Each point is reached from the start by the listed moves, each made once or not at all, plus a little noise. Is the number of moves made odd or even? Then give how often each move was made.

Moves:
(1): [ 5.0 -5.3  0.5]
(2): [ 5.3  4.6 -0.2]
Start: [-1.1 -0.9 -1.0]
Points:
[-1.1 -0.9 -1.2] -> even (0, 0)
[ 3.7 -6.5 -0.5] -> odd (1, 0)

Moves:
(1): [ 4.4 -1.3  1.0 -2.9 -2.4  1.6 -0.9 -0.4 -0.3]
(2): [ 2.1  4.6  2.3 -1.2 -3.5  0.8 -1.0  3.8  0.0]
(3): [ 1.5 -4.8  3.5  2.8  2.7  1.2  2.7 -1.6  0.0]
(4): [ 0.0  0.4 -2.4  4.2  0.4  1.5 -2.4  3.0 -0.8]
(5): [ 0.6 -0.3  1.7 -2.8  4.7  1.1 -4.1 -0.2 -3.4]
(6): [-2.6  0.3  0.0 -1.6 -1.6  5.0  1.6 -0.5 -0.2]
(7): [-2.8 -1.0 -3.6  2.3  0.5  0.0  5.1  3.5 -3.5]
(8): [-1.4 -3.0  2.8  0.6 -1.2 -1.0 -2.7  4.2  0.8]
Start: [-2.5 -2.9 -2.2 -3.7  1.4 -3.0  1.3 -1.0 -1.4]
Points:
[-9.0 -6.1 -5.5  2.0 -0.3  2.5  3.2  9.5 -4.3] -> even (0, 0, 0, 1, 0, 1, 1, 1)
[-2.8 -5.1 -2.9 -8.2  2.2  4.5  2.9  1.2 -9.1] -> even (1, 0, 0, 0, 1, 1, 1, 0)
[ 1.7 -3.0  2.9 -0.9  5.6  1.6 -3.7  3.6 -5.3] -> even (0, 1, 1, 1, 1, 0, 0, 0)
[-3.8 -1.4  4.5 -8.4  0.0  3.1 -4.8  6.2 -4.4] -> even (0, 1, 0, 0, 1, 1, 0, 1)

Moves:
(1): [ 1.8 -1.8  0.7 -0.7  0.9 -0.9 -2.1  0.7  2.2  2.5  0.9  0.5 -1.6  2.3
 -1.5]
(2): [ 3.3  0.2 -1.8  1.1 -2.3 -0.7 -2.4  1.9 -3.2  2.8 -1.0 -0.3  2.1  1.5
  1.5]
(3): [-1.5  3.6  1.2  1.3  2.1  2.3  1.0 -0.3  0.8 -0.7 -2.9 -2.2  3.6  0.4
 -0.9]
(4): [ 0.9  0.1 -0.3  3.1 -0.9  2.8  0.1 -1.5 -0.7  4.4 -1.7 -0.5 -2.9  1.7
  3.3]
(5): [ 2.2  1.1  2.3  0.9  2.5 -1.0  1.8 -2.9 -1.6 -0.1  1.2 -0.5 -1.5 -2.0
 -2.4]
(6): [-0.4  0.2 -1.7 -0.6  0.9  1.8  0.4 -2.3 -0.4 -4.6  0.6  1.3  1.8  0.9
  1.9]
(7): [ 2.6 -1.6  1.9  0.0 -3.7 -0.1  4.5  2.4 -1.3 -0.2  0.6  1.4  1.6  0.6
 -1.9]
(8): [-2.2 -0.6  1.3  1.1  1.3 -0.5 -2.3  0.7 -0.8 -0.6 -0.1  1.7  0.9 -0.2
 -0.5]
(9): [ 1.6 -0.3  0.0  1.6  1.2  1.9  3.6  2.0  0.1  1.2  3.0 -5.6  1.9  0.1
  0.5]
(10): [-1.4  0.2 -1.9 -3.0 -0.2  2.0 -2.7 -1.1 -3.8  2.6 -1.4  0.4 -0.5 -1.1
 -2.8]
(11): [-0.1  1.5 -0.3  3.2 -1.9  0.4 -1.8 -0.8 -0.1 -0.6  1.8 -0.1 -1.3  2.3
  1.4]
(12): [ 0.6  0.7 -0.3  1.0  1.3  0.2 -0.3 -2.4  4.1  1.3  2.8  1.5 -0.5 -0.5
  1.5]
(13): [-1.2 -0.7  1.0 -1.3 -1.0 -0.3 -0.8 -3.3 -2.9  1.5 -0.9 -0.7  2.9  0.7
 -0.4]
(14): [ 0.2 -0.6 -5.5 -1.1 -0.5 -3.8 -1.0 -0.7 -2.2  0.9  3.8  2.6 -1.6  5.2
 -0.2]
Start: [ 1.7 -2.0 -1.3 -1.3 -1.1  0.3  1.8 -0.4  0.4  1.4 -0.5 -1.1  2.4 -0.3
  1.3]
Points:
[ 0.5  3.2 -3.3  2.8 -5.7  6.8 -4.7 -5.5 -9.8 11.7 -6.9 -4.5  6.1  5.1
  3.2] -> even (0, 1, 1, 1, 0, 0, 0, 0, 0, 1, 1, 0, 1, 0)
[ 5.2  2.9 -7.5  4.9  2.1  3.1 -7.1 -8.8 -5.3  8.7  4.5  3.5  1.3 10.5
  3.3] -> odd (1, 1, 1, 1, 1, 1, 0, 1, 0, 1, 1, 1, 0, 1)
[ 3.7  2.5 -2.4  6.8  0.6  3.3  3.9 -7.9 -1.8  1.1  5.8  3.7  1.8  7.8
  3.6] -> odd (0, 0, 1, 1, 1, 1, 1, 1, 0, 0, 1, 1, 0, 1)
[ 5.3 -0.2 -1.4  6.1 -3.9  6.0 -4.6 -0.3 -2.2 13.0 -1.2  1.1  3.7  7.1
  1.3] -> odd (1, 1, 1, 1, 0, 0, 1, 1, 0, 1, 1, 1, 0, 0)
[ 7.2 -1.0  0.6  8.7 -3.3  6.9  1.9 -2.9 -2.1  8.4  1.8 -4.7 11.4  9.7
  6.3] -> odd (1, 1, 1, 1, 0, 1, 1, 1, 1, 0, 1, 1, 1, 0)
[  1.8   1.9   2.3   5.1   6.7   8.1   5.5 -10.2  -1.1   3.7   1.9  -6.6
   8.3   0.9   4.4] -> even (0, 0, 1, 1, 1, 1, 0, 1, 1, 0, 0, 1, 1, 0)
